Each row of a before or after table is a point. The points were changed in one or more steps. Then noise was added and the rows were shuffled. The steps act on how far a point lies along the listed directions, d1 being the first. Name the steps. A step turns or swaps two directions, mirrors them in a line or flattens them onto one, adds a multiple of one to another, or multiplies one. Angles are multiples of 10 degrees, from the lower direction toward the higher: turns from -170 to 170, lines from 10 to 170 but not 90. Use the fewest steps. Two steps may share a direction if one is a turn and the other turns, adds or multiplies; they go together, in the order done. Otherwise the lowest direction goes first.

Directions:
(1): -24  51 -27
(2):  43  -4 -46
(3): -39 -36 -33
Before:
0: -29 -23  21
1:  -1  17  14
2:   9 -20  -7
3:   2 -29   4
4:  -8  -9  14
5:  25 -21 -26
6: -13  20 -20
7:  -1 -37  -6
8:  32 -31   6
9: -20 -33  -9
10:  36 -25   9
11:  -7  -7   4
12: -22   9 -36
After (13 x 3):
0:  56 -23  -4
1:  48 -74 -25
2:  35 -37  -3
3: -30  23  26
4:  35 -64 -65
5:   2 -18 -11
6:  33 -65  -2
7:  45 -56  72
8:  -1  45 -94
9: -20  56 -48
10:  -1 -31   4
11:  51 -70  57
12:   0 -69 -30
Steps: multiply d1 by 2.5; multiply d3 by 2.5; turn d2 and d3 by -60 degrees

Directions:
(1):  19  54  -9  -8 -65 -12
(2): -18 -12 -38 -60   6 -47
(3): -21  34   3  46  27 -58
(4): -60  27 -42   7   2  41
(5):  55  23 -50   5  40  12
Before, 12 rows:
0:  -4 -38  14 -10  14  33
1: -18 -26  -3 -48 -10  13
2:  -2 -34   5 -13  23  28
3:   4  11  19  18  10  26
4: -45  21 -16  39  14  47
5:  16 -17  25  -5  -5  12
6: -53   0   1 -15 -44   4
7:  -5 -51   2 -31  -2   3
8:  10 -22  23 -11   5  45
9: -40   5 -26  12   7  21
10: -48  13 -25  39  16  15
11: -16 -51  26 -15   4  14
After, 12 rows:
0: -36  -1  43  19 -23  19
1: -12  21 -18   6 -35  11
2: -26  23 -43 -12 -40   3
3: -11  25  -4  -1  19 -20
4: -32  12  -5  22  22  17
5: -75 -16  72  -3 -98 -11
6: -50   6   6  24  15  -3
7: -29  21  12  24  20 -17
8: -31  52 -33  -2 -25 -14
9: -40 -30  28  28  -6  16
10: -83 -19  43  23 -12   1
11: -19  -8  24  11  13 -11
Steps: turn d1 and d4 by -60 degrees; turn d2 and d3 by -130 degrees; multiply d2 by 0.7; multiply d5 by 2.5

Directions:
(1): -37 -21  23 -39 -23 -17 -30  70
(2): -39  12 -64 -14   9  49  36  27
(3):  20  46 -33 -29  37  -2 -68   1
(4):  18 -73 -22  33  16  34 -40   9
(5):  48  39   6  45 -30  21   3  57
(6): -56  17 -22  66  -5 -39 -24  -2
Before, 9 rows:
0:  35 -65  -6 -22  34  14 -47 -51
1: -18 -10  -3  19  -9  22  45  -7
2:  -2   2  16 -19 -14   2   1  26
3:  14  29  15 -30  -6  -3  33  16
4:  -6   4  11 -19 -25   2   6  21
5:  -8  19  -8 -21   9  -5   6  17
6:  20  22   5   9 -16   3  12  25
7:  14  -1  15 -22  21 -30 -43 -18
8:  -7  10  33  -7 -18  -1  23   6
After (9 x 8):
0: -11  12  19   2   1  -3  37 -46
1: -23  13   9 -27   1 -14  15 -20
2:  -7  -7  -6  26  -3  28  51 -19
3: -35 -44  -4  31  -6 -34 -93  35
4:  -7  19 -14 -12  14  -6  10   3
5: -19  14   4 -19  -9 -10  21 -22
6: -20   5  -9 -18  27 -19  30 -56
7:  12   7  14   9   3 -34 -59  21
8:   2 -15   3 -38  14   0  20 -32
Steps: add 0.7 times d3 to d4; turn d1 and d4 by -60 degrees; turn d5 and d6 by -120 degrees; multiply d5 by 1.6

Directions:
(1): -54  76  -3  26  29  12   2   8  -6 -17  59
(2): -16  -6  36 -44   9  18  67  31 -38 -56 -21
(3): -19  22 -10  43 -21  -8  46 -55  49 -32 -51
(4):  21  51  72 -11 -30  39  -7 -34 -19  41 -16
(5): -26 -52  21  32  53   6   5 -65 -48  10   9
(6): -16  -2  38  33  -7 -14 -77  20 -14 -58 -38
Before:
0:  24  28  18 -25 -30   4 -35  30 -11  -5  18
1:  37 -41 -15   3 -26 -17  20 -17  31 -16 -89
2:  27   3 -35  14 -18 -23  22 -15  36  35 -52
3: -12  26  -3 -37  11 -14 -12  73   1 -59   3
4: -17  63  17 -11 -14   2   8  55  -1 -55  10
5:   4  30  -2 -23 -13 -11 -43  80 -17  -7  57
6:   0  14  14 -36  13  -9  41  62 -25 -29  -6
7: -26 -10 -16 -31   4  -1  47  41   1 -21  22
8: -16  52   4   3  31  -2 -14  63   8 -38  24
9:  25  28 -13 -30 -20  24 -13  35  -9  56  36
10:   2 -25  39  28 -22   4 -21 -79  -9  -7 -73
11:  41  12  52   9 -48   2   6 -39  17   0 -80
12:  13 -12  -7 -11 -37 -16  47 -32  41  -6 -15
After:
0: -25  41 -55  72  24 -30 -16 -28  36  27   6
1: -43  84  -4  41   7   7  27  -8  24 -46 -17
2: -25 -13  80 -47  49  23  16  24 -86 -63 -11
3:   2 -19 -49   6  23   5 -31  15 -18  59  62
4: -37   9 -16  21   5 -18  43 -25  26 -44  18
5:   5  10  14 -18   7  15 -11  -7 -35  24  51
6:  11 -43  64 -15  51  12  -5   7 -58  -7 -14
7:   8  76  -8   1 -57  13  24 -47  51  18 -33
8:   7 -31  38 -14  20   2 -46  24 -68  26  53
9: -11  79  12  13  -1  21  72 -46  24  11  11
10: -27 -14  69 -65  50  15  97  68 -89 -83 -21
11: -48 -44  40 -37  22   5  52  53 -50 -78 -14
12: -13 -35  79 -32  36  25  58  -4 -89 -39  -7
Steps: turn d1 and d5 by 140 degrees; turn d3 and d5 by 20 degrees; multiply d2 by 2.5; turn d4 and d6 by -70 degrees
